Each point is reached from the start by the listed moves, each made 0, 1 or 2 times, or once backwards (-1), plus a little noise. Say if it took an odd or an even number of moves. Then give how often each move was made.
(in the rows, 128 means zero)

Moves:
(1): 161	100
(2): 149	147
Start: 131	123
Points:
110	104 -> odd (0, -1)
173	160 -> even (0, 2)
142	188 -> odd (-1, 2)

Moves:
(1): 146	117	119	124	128	125	138	147	119
(2): 132	132	128	143	120	125	110	136	134
(3): 117	134	136	116	115	137	138	132	120
(4): 119	111	115	142	121	134	124	139	127
(5): 125	121	132	146	131	142	124	156	105
(6): 129	124	120	119	121	137	123	120	112
(7): 128	135	122	143	112	141	146	132	120
(8): 128	135	119	116	126	140	132	134	134
(9): 127	106	145	132	135	134	119	132	146
Start: 116	128	142	123	115	133	121	120	119
Points:
118	129	159	186	96	149	95	116	213 -> odd (-1, 2, -1, 0, -1, -1, 2, 1, 2)
97	119	72	145	36	235	142	229	7 -> even (1, 1, 2, 2, 2, 2, 1, 2, -1)
96	67	131	129	103	171	140	124	167 -> even (0, -1, 0, 2, -1, 0, 1, 1, 2)

Moves:
(1): 133	142	122	124	128	120	130	128	134	142	128	120	118	122	137	143	129	126	126	127	127
(2): 118	146	136	129	135	142	128	105	128	136	123	130	122	128	125	134	118	139	133	118	137
(3): 129	126	140	127	132	135	138	122	127	124	124	128	134	137	135	137	124	106	127	126	133
(4): 123	120	143	148	128	125	128	131	133	143	134	134	106	116	126	122	116	128	136	124	146
(5): 123	131	120	124	142	131	114	124	121	126	110	126	132	110	127	117	132	116	148	140	128
(6): 120	112	134	130	122	128	111	133	122	115	119	119	123	119	144	121	142	135	111	120	133
(7): 124	129	122	128	126	132	141	133	124	132	121	122	130	123	131	119	133	129	126	124	125
(8): 123	130	123	126	141	138	125	142	143	132	116	126	140	134	132	138	122	131	132	121	141
(9): 121	106	114	132	135	121	124	126	139	131	131	124	141	132	138	132	117	136	147	135	129
(10): 131	139	131	106	137	127	131	129	128	141	125	130	133	134	152	124	122	125	130	127	132
(11): 143	122	130	125	139	140	135	134	125	127	128	119	127	134	134	134	147	133	129	139	119
(12): 135	128	127	122	132	115	143	122	127	124	128	142	144	117	129	124	135	131	113	123	139
(13): 116	137	135	128	125	122	121	123	139	130	107	135	140	144	128	136	145	128	143	134	128
(14): 144	137	140	140	122	128	130	132	121	125	111	140	131	138	124	131	118	142	122	116	113
(15): 124	128	117	142	132	119	127	135	117	130	133	129	135	125	133	128	127	129	129	132	138
(16): 124	129	124	130	127	135	125	122	130	135	126	146	130	132	128	132	128	125	123	130	120
(17): 121	130	124	125	125	134	128	125	139	112	135	132	133	131	144	129	128	133	133	128	130
(18): 120	114	129	122	126	115	133	134	116	123	124	134	115	125	126	137	126	139	130	135	131
Start: 119	125	118	127	117	137	120	143	132	121	141	122	119	134	141	132	147	111	133	130	137
Points:
94	85	78	55	169	140	42	157	170	55	82	118	210	104	248	91	112	167	163	106	169 -> even (-1, 0, -1, -1, 2, 2, -1, 2, 2, 2, -1, 1, -1, 1, -1, -1, 2, 0)
103	153	87	130	174	147	94	169	150	195	73	112	111	81	151	146	136	82	175	130	166 -> even (2, 0, 0, 1, 2, 0, 1, 2, 0, 0, 0, 0, 0, 0, 0, 1, -1, 0)
100	181	101	40	148	103	79	53	146	153	74	178	170	99	214	142	166	92	145	136	136 -> odd (2, 1, 0, -1, 2, 1, -1, -1, 1, 2, -1, 2, 1, 0, -1, 2, 0, 0)
99	144	143	209	110	177	124	163	142	97	113	155	163	175	181	126	80	95	157	83	162 -> odd (-1, 0, 2, 1, 0, 0, 1, 1, 0, 0, -1, -1, 0, 2, 2, 0, 2, -1)
170	106	84	109	193	99	135	199	156	177	112	94	155	121	249	154	145	125	183	151	162 -> even (2, -1, 0, 1, 1, 0, 0, 1, 2, 2, 2, 1, 0, 1, 1, -1, 0, 0)
143	108	121	159	158	163	112	130	96	140	88	87	121	82	196	67	122	141	175	112	121 -> odd (0, 1, 0, 1, 2, 1, 2, -1, 2, 1, 1, 0, -1, 2, 0, -1, 0, -1)
65	128	162	160	111	210	104	143	129	135	66	122	125	165	152	140	105	146	90	46	164 -> even (-1, 2, 1, 0, -1, 2, 2, 2, 0, 0, -1, -1, 0, 1, 0, 1, -1, 0)
140	127	151	132	98	138	169	109	85	141	119	134	48	112	116	187	116	104	94	110	104 -> odd (2, 1, 2, 0, 0, 0, 1, -1, 0, -1, 0, 0, -1, 1, -1, 1, -1, 2)

Moves:
(1): 139	135	129	135	125	136	137	131	134	125	128	129	119	131	134	124	133	127	130	127	126	129	127	126	129
(2): 122	122	138	125	131	127	132	130	123	125	132	126	135	123	125	126	138	129	118	119	129	124	134	124	132
(3): 133	116	135	132	125	127	123	132	127	125	128	128	124	124	131	138	129	125	131	120	122	133	132	125	126
(4): 122	127	130	128	127	127	134	127	123	126	123	127	126	128	123	121	121	123	129	127	126	126	126	133	129
(5): 132	127	127	127	141	116	124	122	119	134	128	132	126	122	129	126	136	123	139	136	127	143	140	127	127
(6): 122	118	128	130	136	125	131	127	134	122	129	132	141	123	127	131	119	124	123	121	132	133	128	137	134
(7): 137	122	129	118	132	126	134	131	130	127	133	111	118	133	127	147	132	133	126	123	119	143	135	132	118
(8): 123	139	123	126	132	114	124	139	131	132	125	124	123	119	126	131	120	120	125	127	124	129	146	126	131
(9): 119	122	133	133	130	132	128	129	140	120	130	128	121	125	125	134	126	123	110	131	132	124	121	133	126
(10): 113	141	126	134	126	122	125	114	123	141	136	134	132	130	133	123	131	128	126	123	125	127	125	131	129
(11): 133	130	128	126	128	109	137	123	128	137	138	124	123	128	132	122	125	126	130	126	137	129	130	128	123
(12): 137	123	124	114	126	120	133	126	134	133	127	135	125	132	129	115	124	121	127	125	125	140	128	129	128
(13): 136	126	123	128	125	134	133	127	129	129	112	127	135	123	126	134	125	128	124	135	128	134	126	124	128
(14): 113	117	119	130	130	120	127	124	130	121	127	121	140	134	126	135	137	118	132	120	134	130	125	127	130
(15): 123	128	125	130	136	123	136	137	130	140	137	129	122	130	137	141	126	122	124	136	117	124	139	131	125
(16): 121	134	122	129	122	119	131	125	123	136	131	139	118	134	123	131	134	136	135	135	134	127	132	132	139
(17): 127	129	126	129	117	130	129	127	132	127	138	126	118	117	119	121	141	131	133	131	122	128	128	126	128
(18): 112	131	128	132	124	135	129	129	127	119	123	133	126	126	138	132	126	142	131	134	128	126	124	119	129
(19): 127	125	130	130	128	126	118	128	128	123	119	126	135	123	140	115	136	130	122	128	130	123	125	141	135
(20): 121	130	142	133	123	130	127	133	128	132	114	128	141	132	117	125	134	127	127	134	139	134	127	129	125
(21): 127	124	123	120	129	141	131	139	114	137	127	117	118	118	125	128	125	123	140	120	138	135	128	126	127
(22): 122	137	131	123	115	137	131	131	120	120	135	130	125	129	129	134	134	128	129	133	133	125	129	129	120
(23): 127	124	131	127	128	127	125	113	135	131	132	126	129	130	131	127	129	127	135	131	127	128	136	127	139
(24): 120	125	123	138	122	123	126	133	122	125	145	123	121	133	129	130	124	130	114	132	129	130	143	128	129
Start: 125	130	136	126	123	120	128	123	145	120	120	127	141	128	128	134	129	128	115	128	133	125	132	118	143
Points:
151	40	125	62	171	99	158	118	122	115	155	80	115	82	103	87	127	99	103	88	151	198	151	124	139 -> odd (-1, 2, -1, 1, 2, 1, 1, -1, 1, -1, 1, 2, 0, 0, -1, -1, 1, 0, 0, -1, 2, -1, 0, 1)
121	40	136	72	142	95	152	97	101	145	91	79	206	106	53	150	197	100	158	93	187	249	162	132	164 -> odd (-1, 2, 0, 0, 2, 2, 2, -1, -1, 0, 0, 1, 2, 2, -1, 1, 1, -1, 0, 2, 2, 0, 1, 0)
141	184	167	109	111	88	158	89	146	202	91	175	139	132	135	89	235	124	103	194	96	167	180	154	171 -> odd (2, 2, -1, 0, 2, -1, 1, 0, 0, 2, -1, 2, 2, -1, 2, 2, 1, -1, 2, 2, -1, 1, 1, -1)
41	135	121	117	87	116	161	216	131	124	149	111	99	83	96	144	120	118	37	152	188	111	179	105	145 -> even (-1, 2, -1, -1, -1, 0, -1, 2, 2, -1, 1, 1, 1, 0, 1, 1, 1, 1, 0, 1, 2, 1, -1, 2)
124	142	114	161	113	155	150	175	172	88	51	108	103	25	113	70	82	119	94	145	177	118	103	149	176 -> odd (2, -1, -1, 2, 0, 2, -1, 2, 2, -1, 1, -1, 2, -1, -1, 0, 2, 1, 2, 0, 2, -1, -1, 0)
147	125	127	97	134	50	183	64	184	165	177	113	145	172	162	131	158	99	144	149	107	195	168	145	114 -> even (1, -1, -1, 0, 1, 1, 2, -1, -1, 1, 2, 2, 0, 1, 2, -1, 1, 0, 0, 1, -1, 1, 2, 0)
84	128	98	152	108	152	178	142	174	123	143	112	58	56	121	144	86	87	108	149	124	128	178	100	181 -> odd (2, 0, 0, 2, 0, 1, -1, 2, 2, 0, 0, 0, 2, 0, 1, 0, 2, 1, -1, -1, 2, 0, 2, 1)
156	132	142	127	131	53	165	115	234	114	131	124	119	127	112	93	104	97	55	111	160	120	151	141	181 -> even (2, 1, -1, 0, -1, 1, 0, 2, 2, -1, 2, 1, 0, 0, -1, 1, 0, -1, 0, 0, -1, -1, 1, 0)
74	97	136	86	124	101	231	177	140	105	86	114	153	159	117	175	151	121	102	114	186	196	146	136	144 -> even (2, 2, -1, 1, 0, 2, 2, 0, 0, -1, 1, 2, 1, 2, 1, 2, -1, 2, 0, 2, 1, 1, -1, 0)
91	145	162	122	103	61	156	136	131	121	142	127	97	139	159	219	160	173	77	123	133	142	170	97	118 -> even (0, 2, 2, -1, 0, -1, 2, 1, 1, 1, 2, 0, 1, 0, 0, 2, -1, 2, 0, 0, -1, 1, -1, 0)
95	80	129	84	78	85	139	129	163	111	130	107	90	134	121	166	198	116	121	108	104	145	125	159	140 -> even (-1, 0, 2, 1, -1, -1, 2, 0, 1, 0, 0, 2, 0, 2, 1, 2, 2, 0, 2, 0, 0, 1, 0, -1)

Moves:
(1): 135	133	137	137	130	123	126	125	139	130	122	137	141	125	123	133	129	134	138	132	124	136	128	129	133
(2): 131	137	137	128	127	136	127	123	129	123	128	125	133	126	122	131	130	137	120	118	126	126	125	124	137
(3): 127	132	128	125	126	128	128	125	130	138	129	130	125	127	132	129	137	133	137	131	128	129	126	127	121
(4): 122	126	139	133	128	127	133	129	126	131	135	123	131	130	137	126	126	129	123	126	130	131	129	130	132
(5): 125	136	124	116	132	134	127	133	130	125	131	124	128	115	131	121	123	117	119	138	119	129	136	132	136
(6): 124	128	123	141	136	127	119	125	133	136	128	125	136	127	122	125	129	130	136	123	139	138	112	132	120
(7): 148	132	121	119	135	129	126	133	127	127	130	133	140	133	122	133	110	112	134	121	130	132	133	116	114
(8): 120	139	146	137	126	143	121	121	137	121	139	130	138	125	134	121	126	109	131	130	128	119	140	147	125
(9): 138	129	139	131	122	137	133	125	125	122	135	123	123	127	126	129	132	126	115	129	136	129	133	132	132
(10): 118	140	137	134	125	126	124	141	132	127	128	124	121	128	132	127	132	120	135	131	129	131	132	124	124
(11): 126	127	122	122	120	118	125	122	128	132	129	126	133	133	127	118	134	134	127	127	127	126	128	130	138
(12): 124	137	132	130	134	123	121	131	130	128	141	133	123	142	125	127	133	133	131	126	126	121	130	136	133
(13): 126	117	134	132	135	135	137	123	119	132	112	123	139	123	137	135	132	110	126	121	137	139	129	118	141
(14): 124	129	125	136	136	127	123	136	136	120	132	122	128	127	147	129	123	132	130	124	148	129	126	116	134
(15): 118	126	129	116	120	132	137	143	131	123	126	130	125	122	125	125	127	139	127	136	129	138	140	118	140
(16): 128	131	129	124	125	128	128	117	132	134	124	119	116	114	118	127	120	137	127	128	132	130	127	134	122
(17): 122	126	128	127	115	134	138	134	127	144	123	134	131	129	139	127	134	121	127	127	123	126	124	137	142
(18): 125	129	122	119	135	129	121	129	122	120	119	132	127	148	138	134	123	123	113	130	131	121	128	127	119
(19): 125	123	126	130	130	128	126	125	133	130	126	133	123	132	131	123	127	129	125	128	127	130	126	120	134
(20): 121	136	126	137	130	120	129	121	133	135	128	145	128	131	132	134	139	127	132	119	142	118	118	130	126
(21): 130	134	124	142	129	129	130	127	137	135	122	131	138	130	122	126	139	133	128	121	126	122	135	131	135
(22): 125	114	118	116	124	115	115	135	129	137	137	133	142	138	125	135	128	122	122	136	127	125	128	111	142
(23): 127	128	136	130	127	130	137	130	136	128	128	128	126	125	128	134	136	124	129	122	130	134	127	135	126
(24): 134	123	135	127	124	120	131	132	127	139	126	125	125	130	123	126	135	131	132	131	129	119	117	133	120
Start: 113	132	112	131	132	123	140	132	130	127	124	118	131	123	131	132	116	125	127	129	142	133	131	125	121
Points:
116	182	136	174	162	103	96	121	249	225	142	154	213	94	146	156	112	105	163	97	203	133	57	114	103 -> even (2, 2, 2, 2, 2, 2, 2, 1, -1, 0, -1, -1, -1, 2, -1, 2, 1, 0, 2, 2, 1, 2, 2, 2)
144	136	106	84	103	174	136	145	154	98	170	103	159	130	156	129	58	101	67	96	150	116	171	104	185 -> even (-1, 2, -1, 0, 0, -1, 2, 1, 1, -1, 1, 0, -1, 2, 0, 1, 2, 0, 1, -1, 0, 1, 1, -1)
82	133	94	120	93	119	112	144	135	129	161	197	128	203	166	145	159	123	51	135	141	63	132	107	228 -> odd (0, 1, -1, -1, 0, -1, -1, 0, 2, 0, 0, 1, -1, 0, 0, -1, 2, 1, 2, 2, 0, 2, -1, -1)
38	195	146	161	109	190	115	165	200	134	154	149	170	134	160	137	168	68	56	141	160	110	158	186	187 -> even (0, 1, 0, 0, 2, 2, -1, 2, 2, 1, -1, 0, -1, 0, 1, 0, 2, 2, 0, 1, 2, 2, 2, -1)
141	139	158	90	127	140	184	173	142	193	123	125	200	128	163	159	124	94	103	144	176	157	166	114	199 -> odd (2, 0, 2, 2, 2, 0, 2, 0, 2, -1, 0, 2, 2, 1, 2, 1, 2, 1, -1, 0, 1, 1, 0, 2)

Moves:
(1): 130	128	131	134	137	138	125	125	123	128	126	132	141	127	132	112	126	129	128	126	135	138	126	134	127	121
(2): 131	128	123	126	136	128	126	121	130	128	128	118	139	128	134	119	121	132	116	128	123	122	134	134	123	131
(3): 142	129	121	123	129	135	132	135	111	149	126	122	126	131	120	122	119	119	139	133	132	133	128	139	134	127
(4): 113	139	136	134	123	111	131	124	123	117	123	130	123	126	120	135	121	128	139	132	141	127	123	132	138	144
(5): 134	140	128	138	125	138	113	119	123	136	125	131	120	135	120	122	137	144	114	121	135	118	135	128	123	128
(6): 121	133	128	111	125	127	117	123	128	133	119	137	128	132	122	127	129	129	126	134	131	129	128	131	134	124
(7): 128	122	118	133	125	128	136	123	123	124	128	119	134	132	124	129	123	127	130	127	135	127	129	130	124	135
(8): 134	135	114	128	123	123	119	129	135	125	122	117	133	145	126	137	132	124	134	129	126	127	125	137	134	133
(9): 117	125	125	135	132	129	136	125	124	130	122	126	128	134	128	126	130	132	121	131	128	126	131	127	129	130
(10): 123	127	124	133	127	115	125	125	114	132	132	133	130	122	124	133	136	130	138	134	117	126	126	133	123	132
(11): 138	135	126	122	134	121	126	132	132	138	135	125	133	134	121	128	134	124	132	126	125	133	135	124	127	123
(12): 130	126	128	122	133	125	126	127	130	136	133	130	128	130	126	124	125	120	123	124	121	134	130	126	134	133
(13): 131	131	123	133	140	139	127	132	117	142	131	129	122	130	133	129	127	126	119	126	134	133	134	124	128	123
(14): 131	139	136	121	134	144	141	149	121	121	133	125	126	142	131	141	123	142	117	123	139	137	127	127	121	135
(15): 128	128	129	128	129	122	121	125	128	126	125	116	140	128	126	127	133	130	124	120	128	133	132	127	125	128
(16): 123	144	117	121	122	134	123	137	131	136	130	127	135	121	126	139	130	125	127	132	124	129	123	135	140	132
(17): 127	123	139	116	141	135	137	143	136	128	122	139	135	135	129	140	128	126	130	121	139	133	136	132	133	127
(18): 135	135	130	134	136	122	127	134	129	128	132	130	132	131	124	129	126	131	123	124	134	124	112	128	123	124
(19): 122	133	119	135	132	134	124	118	134	131	119	124	121	125	126	127	129	116	124	127	128	129	125	133	123	131
(20): 123	130	136	139	124	128	133	124	122	140	131	121	132	135	128	128	127	122	122	113	130	127	139	126	119	122
(21): 142	123	132	145	120	137	123	126	139	126	121	124	122	127	125	125	129	119	133	141	134	126	130	121	126	135
(22): 120	131	128	127	133	133	134	132	132	124	133	130	124	121	138	131	133	132	126	130	133	130	116	137	130	124
(23): 134	130	115	114	135	143	136	139	129	136	135	123	126	131	135	133	140	119	129	121	127	111	116	127	132	130
(24): 122	133	127	114	121	138	125	140	121	119	134	122	128	126	121	127	131	124	134	127	128	116	124	137	129	123
Start: 133	136	137	124	134	130	127	136	138	122	137	132	117	133	110	129	136	122	123	125	121	121	124	122	118	140
Points:
83	154	150	80	235	209	240	244	80	66	149	131	134	158	131	165	123	127	127	87	219	113	72	158	113	156 -> odd (2, 0, 0, 2, -1, -1, 1, -1, 2, 0, 0, -1, 1, 2, 0, -1, 2, 1, 1, -1, -1, 0, 2, 2)
79	216	155	79	94	75	92	149	75	168	177	156	81	169	46	172	183	126	153	98	107	91	149	153	152	144 -> even (-1, -1, 0, 2, 2, 1, -1, 1, 0, 2, 2, 2, 0, 0, -1, 0, 0, -1, -1, 2, -1, 1, 0, 2)
138	249	75	117	153	171	102	160	163	171	131	94	141	169	79	167	185	86	112	85	180	99	61	160	133	136 -> even (1, -1, 0, 1, 1, 1, 1, 1, 0, -1, 2, -1, 0, 0, 1, 2, 0, 2, 2, 1, 0, 1, 2, 0)
60	184	115	167	161	139	141	143	140	135	104	112	115	82	118	141	131	74	129	133	164	152	58	169	171	154 -> odd (1, -1, 1, 2, -1, -1, -1, 0, 2, -1, -1, 0, 1, -1, 2, 2, 0, 1, 2, 0, 0, 2, 0, 0)
89	142	177	115	125	76	134	133	153	104	110	148	98	174	93	180	141	97	153	166	124	125	156	116	132	196 -> odd (-1, 1, -1, 2, -1, 2, -1, 1, 1, 2, 1, 1, 0, 1, -1, -1, 1, -1, 0, 1, 2, 0, 0, 0)
